Each row is a point. To make a cloud, some directions were put in groups of two or more. Within a group, all points are equally far from the middle, so they leave a hole (a ring in 2 directions, a hollow ball in 3). The other directions are filled evenly. Then the cloud was stretched, turned, moved and blurred a little. How many holes are there, and how many directions does each take, smallest first?
In the rows, 128 means zero.

Cloud:
[[136  85 126]
 [162  93 136]
 [159  79 154]
 [ 99 154 155]
 [114  84 103]
 [100  89 111]
 [142 138 175]
 [115 100 139]
 [ 96 153 146]
 [ 83 162 151]
 [160 145 125]
 [128 140 143]
 [141  85 169]
 [ 91 111 153]
 [113 149 169]
 [149 137 136]
 [122 100 190]
 [ 94  91 141]
 [153  87 140]]
Holes: 0

Cloud, 29 rows:
[[112 135 125 183]
 [151 120 173  89]
 [102 136 121  82]
 [ 77 128 145  81]
 [116 167 131  91]
 [ 97 111  89 114]
 [134  83 148 141]
 [138 169 171 100]
 [ 72 135 119 133]
 [103 166 103 127]
 [162 116 143 110]
 [130 140 147 174]
 [110  87 117 175]
 [116 167 163 137]
 [ 81 124 152 157]
 [160 109 141 171]
 [140 168 158 120]
 [175 120 126 134]
 [102 145  95 100]
 [138 143 177 152]
 [154 135 156 161]
 [ 74 109 147 144]
 [174 118 129 135]
 [136 171 135 110]
 [113 148 115 178]
 [103 169 117 126]
 [ 90 125  71 132]
 [103 160 173 141]
 [134 168 149  95]]
Holes: 1 (3)

Cloud:
[[174 114 151 128 169 126]
 [149 109  95 129 112 125]
 [ 88 141 109 104 132 189]
 [130 135  81 126 102 150]
 [149 172 116 109 194 139]
 [162 107 109 106 135 102]
 [105 144 155  90 117 133]
 [135 123 161 141 110 187]
 [150 168 161 118 189 143]
 [ 88 139 102  83 140 177]
 [ 97 127 117 141 126 174]
 [168 123 147 138  98 145]
 [139 135 157  81 143 152]
 [157 120 185 161 149 132]
 [100  94 133  80 116 118]
 [104 100 160 156 123 131]
 [ 87 156 121 143  88 145]
 [147 174 104 103 181 155]
 [159 168 124 128 118 177]
 [148 180 121 116 191 135]
 [ 84 166 132 112 104 149]
 [108 185  88 133 117 126]
 [ 98 118 141  73 120 139]
 [156 130 125 153 141  79]
 [143 163 145  87 128 148]
 [149 175 131 110 122 181]
 [139 153 166 105 131 115]
 [100 158 155 135 141 193]
 [171 137 144 153 106  86]
 [ 90 138 123  75 115 162]
 [112 117 169 104 118 110]
 [ 81 160 131 113 144 145]
 [137 199 150 134 122 146]
 [124 164  81 115 146 168]
 [138 119 105 111 119  70]
 [144 124 118 160 142  96]
 [143 153  82 131  83 131]
 [ 97 110 117  75 118 114]
 [148 116 102 131  94  82]
 [161 148 142 115 196 122]
 [111  72 123 102 117 126]
 [101 175  98 118 158 133]
 [112  91 130 124 163 115]
 [142 126 177 158  87 119]
 [134 176  98 163 114 122]
 [110  87 117  87 158 127]
 [155 119 108 125 106  74]
 [153 167 134  93 166 166]
 [156 137 123 109 195 117]
 [ 97 167 101 145 128 146]]
Holes: 3 (2, 2, 2)

Cloud (88 x 8):
[[131 117  48 147 130 141 101 116]
 [166 151 144 101  89 104 106 111]
 [ 93 129 110 127 168 164 116 164]
 [162 109  89  93 127  95 120 119]
 [130 108 126  98 126  97  97 152]
 [107 171 124 125  93 132 138 153]
 [132 177 111 161 107 168 125  89]
 [ 95  84 180 113 127 132 160 110]
 [104  87  61 154 132 117 126  99]
 [153 145 125 171 150 138 107 128]
 [158 178 161 165 118 126 124 112]
 [ 88 108  67  95 119 133 141 142]
 [ 91 102 191 108 130 145 140 125]
 [107 109  65 139 130 172 132 141]
 [156  99 117  80 170 126 106 151]
 [137  63 100 150 113  91 132 121]
 [152 167 170  87  95  95 150 120]
 [129 114 130 146 127 153 169  99]
 [141 135 161 163  73 139 143  97]
 [108 110 144 136 120 162  81 113]
 [ 92  72 127 159  97  93 141  86]
 [ 99 178 125 131 130 179 103 122]
 [119 102  60 183 105 129 140 114]
 [ 90 115 134 125  82  93 154  98]
 [146 184 146 139  95 133 124 144]
 [ 87  64 166 120 140 111 152 161]
 [132 171 104 100 121 100 108 126]
 [ 80  98 111 182 108  97 142  89]
 [104  67 136  90 147 102 145 170]
 [ 98 109 127  89 139 142 176 157]
 [103  93 161 122 146 163 113 113]
 [ 77  76 126 145 112 158 138 153]
 [117 153 169 176 127 112 107 117]
 [160 116 139  91  74 111 146 129]
 [139 111  83 113 132 103 150 161]
 [174 138 119 110  89  88 173  95]
 [128  95 124 184  94 125  98 122]
 [143 100 126 142 118 100  85 126]
 [ 98 148 108 168 155 156 110  90]
 [105  50 141 119 113 119 128 114]
 [154 134 123 172 146 154 103 111]
 [115 104  61 187 117 127 140 102]
 [151 107 128 119 128 167 133 148]
 [123  75 134 127 110 105 183  86]
 [148  85 102 118  88 113 176 138]
 [115  79 151 173 111 145 104 118]
 [109 163  94  86 114 130 160 135]
 [105 108  69 165 130 160 145 125]
 [101 160 130 145 169 143  86 114]
 [108 134  90 146 141 182 129 124]
 [ 94  85 105 157 134 144  80 112]
 [112 199 103 113 131 153 110 133]
 [127  96 160  67 158  98 118 141]
 [ 82  77 151 140 117  96 180 127]
 [128 125 131 125  95 105 168  64]
 [128 136 139 105 121 135 165 172]
 [111 111 128 103  94 155 103 127]
 [126 145  96 158 117 156  70  99]
 [140 115 175 117 105 136 128  86]
 [156 145 168 134  81 120 105 125]
 [104 113 150 170 151 102 147 120]
 [ 92 127 111 116 152 112  94 107]
 [142 109 174 142 169 125 109 134]
 [140 111 161 170 104 151 118 122]
 [ 96 171 124 171 116 125 113  76]
 [125 160 113 131  62 141 132 100]
 [176 175  94  81 139 122 124 123]
 [155 148  94 109 136 142  97  86]
 [131 103  93  74 129 141 138 113]
 [125  91 150  97 113 144 109 114]
 [106  87 161 135 104 114 117  85]
 [108 111  89 192 110 131 163  95]
 [ 95 109 137 166 162 126 131 142]
 [173 149 144 149 146 107 127  81]
 [109  78 107 171 145 149 144 113]
 [ 97 113 109  99 143 115 113  95]
 [ 79  95 123 134  76 108 148 122]
 [126 126 167 167 154  98 113 110]
 [146  71 140 122 153 140 105 140]
 [ 95 161 147 180 109 135 113  78]
 [169 112  93 115 131  91 162 101]
 [ 74  81 141 147 102  96 130 110]
 [143 109  85 110 165 119 119 159]
 [129 124  68 150 119 172 112 140]
 [153 144 177 111 152 135  79 130]
 [160  95 136  62 141 126 142 163]
 [151 178 147  78 131 102 115 110]
 [101 153 142  83 149 167  94 137]]
Holes: 2 (2, 6)

Cloud (97 x 9):
[[151 139 131 109 102 151 131 169 170]
 [156 166  83 143 149 139  71 101 183]
 [148  99  94 119 194 121 125 125 118]
 [128 170  84 109 142 113 115  99 163]
 [114 144 127 106 127 100  84 156 116]
 [171 149 136 121 122 166 116  96 178]
 [135 103 104  99 121  94 122 126 152]
 [179 146 171 145 103 107 112 109 174]
 [114 120 105 133 116 151 122  65 101]
 [ 99 119 168 153 112 100 132 124 132]
 [152 132 137 131 164  93  99 129 157]
 [ 75 106 118 112 199 153 108 117 116]
 [148 133 124 109 130 186 121 101 145]
 [148 165 146 116 119 126  91 175 137]
 [116 103 131  92 107 137 136  94 138]
 [ 93 149 171 119 149 151 109 129 146]
 [158 130 155 129 137 143  71 148 158]
 [109  97 123 103 141 173 117 118  80]
 [167 147 100  83 160 138 107  97 144]
 [152 130 112 142 138 117  56 140 144]
 [118 176 135  92 106 142 101 170 131]
 [ 89 117  69 132 145 127 137  94  74]
 [125 155  78  95  99 141 140 125 163]
 [146 146 142 134 163 171 102 106 186]
 [147 135 129 111  65 147 131 107 142]
 [133  94  97 119 108 160  89  76 140]
 [ 99 168 137 123 114 100  96 132 100]
 [171 171  86 139 143 106  95 134  99]
 [163 176 109 139  90 102  94 137 167]
 [147 148  88 112 155 120  80 121  70]
 [140 115  83 120  76 142 107 114 117]
 [155 196  98 159 126 144 129 117 158]
 [128 146 107 126 181 132  73 132  88]
 [133 117 121 105 129 192 116 107 144]
 [155 110 151 124 140 118  84 112 167]
 [136 158 134 142 136 169 128  93 182]
 [151  98 142 163 143 122  87 115 128]
 [ 85 122  83 113 177 141 128 159 116]
 [146  94  76 138 112 141 107  83 124]
 [ 86  95 112 131  79 147 115 101 151]
 [ 80  68 130 135 121 129 109 114 147]
 [ 63  95  96 113 128 154  90  83  87]
 [173 110 138 171 121 120 130 117 147]
 [166 140 131  97 130 165  80 105 173]
 [150 185 157 136  95 105  87 108 121]
 [ 99 123 106 168 171 138 137 103 131]
 [156 160 117 133 101 114  69 147 133]
 [165 147 116 147 179 131  88 143 158]
 [ 87 123 126  88 181 160  68 117 117]
 [134 157  99  73  99 158 124 143 135]
 [110 146 144 105 100 144 158  87 134]
 [164 111 147 145 150 138 141 122 150]
 [122  92  83 120 158 153  93 103  56]
 [108  81 140 133 156 104 138 126 108]
 [ 71 122 113  87 118 127 104  94 100]
 [100 134  57 116 173 139 128 142  90]
 [184 194  92 128 145 131 112 121 171]
 [140 142 109 112 146 157  76  63 131]
 [141  86 130 120 154 104 114 115 147]
 [ 78 144 128 107 147 142 138 151 158]
 [128 142  87 151 128 146 171 128  93]
 [143 103  44 124 172 162  85  92  98]
 [127 104  86 131 158 177 146 131 101]
 [ 74  81 109 137 153 138 138 141  82]
 [133 138 127 109 129 125  53 146 124]
 [127  84 115 141 145 142 140 144  81]
 [ 90  98  92 124 134 145 135 155 171]
 [125 137  95 113 182 140  71 116  75]
 [156 182  87 108 106 114 141 133 176]
 [112 121 160 165 116 143  98 125 113]
 [144 189 144 136  67 106 137 127 188]
 [170 132 125 159  97 138  74 129 129]
 [ 98 150  91  74 102 133 141 117 112]
 [161 136 152 103 125 155 129 147 115]
 [121 167 132 129 114 155 140  77 148]
 [125  99 166 145  98 116 118 111 121]
 [146 152  51 133 127 143 137 135 105]
 [122 171 105  94 115 123 125 135 188]
 [ 85 126  50 102 140 181 122 116 139]
 [ 79 112 134 137 132 115 124 108  65]
 [111 117  81  89 141 138 133  80 116]
 [131 187 138 122 152 141 127 136 182]
 [159 106 123 114 109 133 141 146 162]
 [153 157  97 142 157  98  98  84 117]
 [121 110  78  92 131 174 131 102 126]
 [107 134 143 154 106 158 116 128  90]
 [146 165 111 142 126 163  55 111 112]
 [ 77  94  72 149 125 157 116 141  82]
 [ 98  64 103 132 141 130 129 151 111]
 [182 175 132 164 130 137 146 116 172]
 [ 91 113 142 124 106  84 138 123 140]
 [155 120 129 150  92 138  96 100 102]
 [ 72 112 142 115 156 147 124 120 163]
 [116 138  88 155 130 159 158 100 134]
 [132 141  89 115 200 143  95  97  95]
 [133 122  86 114 148 134  56 106  82]
 [ 98 152 120 107 116 129  77 162 121]]
Holes: 2 (4, 4)

Cloud:
[[107 133 143 139 151 124 129 169 143]
 [114 150  70 150 112  94 133 147 117]
 [109 129  85 139 152 166 138 112 129]
 [121 153  88 131  89  85 110 139  84]
 [115 121  78 118 172  98 134 151 124]
 [101 144 114 133 138 140 184 128 163]
 [138 152 104 129  99  79 102 117  78]
 [112 134 207 153 146 146 120 115  93]
 [ 95 150 101  99 138  82 147 112 102]
 [140 108 161 130  90  91 110  93  95]
 [141 153 108 157 101 123 147 117 157]
 [118 156 101 135 164  81 139 140 102]
 [126 178 115 149  71 142 101 101 134]
 [ 92 134 162 109 100 116 102 129 114]
 [135 133 115 101 149 138 123 158 159]
 [101 140 168 128  85 139  94 142 115]
 [109 143 105  86 146 175 145 159 158]
 [151 111  91  91 114 115 173 131 123]
 [159 158 193 137  99  95 108 117 112]
 [162 111 130 112 100  76 145 115 148]
 [136 142 114 128 146 128 167  97 157]
 [101 191 106 155  96 129 108 105 118]
 [ 97 125  80 128 115 152 122  99 113]
 [114 116 188 131 109  96 146 140  81]
 [ 65 156 142 173 158 142 145 105 112]
 [119 158 135 111  89  50 124 125 132]
 [139 160 117 113  87 169 122 132 125]
 [ 98 106 156 152 193 170 155 119 115]
 [116 113 119  58 130 170 165 129 132]
 [129 163 170 148  90 163 125 122 108]
 [124 198 134 130 104 126 140 106 159]
 [120 123 101 161 158 104 170  93 110]
 [ 71 140  74 132 142  87 129 105 127]
 [123  92  66 137 112  61 152 113 117]
 [ 62 104 137 140 137 142 130 103 112]
 [ 98 168  81 176 131  72 119 121 123]
 [116 127 110 210 125  55 135  90 116]
 [148 142  89 117  87 102 117 156 126]
 [108 131 167 151 111  55 125 120 103]
 [119 133  97  78  77 118 154 148 106]
 [108 107 135 190 109  55 135  96  88]
 [ 71 133 156 172 132 138 149  88 104]
 [ 60 130 106 155 160 145 131 103 134]
 [102 141 192 162 113  94 112 104 114]
 [107 114  84 116 145  99 178  95 154]
 [102 129 149 195 114  88 148 108  82]
 [ 89 126 109 141 146 114 199 129 133]
 [112 122 110  91 169 144 134 118 121]
 [145 134 158 120  58  85 121 114 132]
 [116  97 136  79 120 184 139 171 119]
 [ 82 149 147 138  82 147 134 132 119]
 [138 170 112 150  77 144 108 100 149]
 [101 125 142 139 132 188 158 133 151]
 [144 183 119 126  91 109  76 115 136]
 [131 121 130 145  83 100 117 143 144]
 [133 131  69 143 138 104 112 108 124]
 [150 154 134 119 100 152 149 137 121]
 [ 95 134  89 119 108 154 119 100 109]
 [ 95  96 117 132 124 114 154 102  70]
 [ 95 162 111 148 143 165 121  98 129]
 [131 182 135 168  84 104 122  73 135]
 [ 99 127 175 148 133  71 143 136 111]
 [ 75  75 129 136 140 129 171 145 120]
 [ 96 167 119 128  68 130 143 111 141]
 [129 126  97 185 125 117 108 101  98]
 [104 115 145  76 139 164 143 190 103]
 [ 99 139 142  86 125 169 125 172 144]
 [ 97  80 152 127 130  88 161 153  94]
 [104 145 134 106 151  76 141 118 104]
 [108 155 192 132 116 156 119 124 156]
 [141 128 127 116  70  97 118  91  95]
 [136 135 163 110 156 170 125 144 155]
 [162 113 131 127 119 128  90 124 125]
 [132 122 149 127 129 170 147 102 100]
 [ 97 185  89 165 121  84 114 121 122]
 [ 90 136 164  93 136 123 177 150 132]
 [127 157 198 138 112 149 106 144 134]
 [105 149  93 136 162 118 147 150 159]
 [ 98 136 113 172 175  92 142 128 149]
 [113  90 140 129 104 124 108 110  74]
 [113 131 107 158 175 115 132 128 156]
 [115 190 147 115 118 135 153 112 142]
 [109 157 135 183 122  83  91  82 142]
 [117 134 127 149  80  51 125 132 119]
 [127 150 121 189 121 122 114  88  97]
 [ 89 121 153 144 106 133 127 162 113]
 [ 96 170  78 146  94  55 117 120 126]
 [152 126  71 109 101 108 120 134 145]
 [105  93 138 121 177 188 133 139 114]
 [ 92  87 139 102 137 150 162 131 154]
 [101  99 121 160 167 172 146 126  90]
 [ 94 134 119  87  83 160 150 126 142]
 [151 146 122 158  91  99 138  85 163]
 [ 84 104 117 166 159 119 186  97 109]
 [136 122 160  81  89 134 104 165 107]
 [131 154 113  95  84 170 122 136 116]
 [111 147  93 140  93  50  96 113 103]
 [110 172 171 167 145  99 107 105 126]
 [ 89 111  95 114 149 126 142 112 169]
 [123  73 109 117 138 164 145 135  91]
 [115 123 167 185 150 119 106  95 138]
 [119 165 128 127 112  49 151 127 142]
 [ 83 111 171 166 176 136 164 137  82]]
Holes: 3 (3, 3, 3)
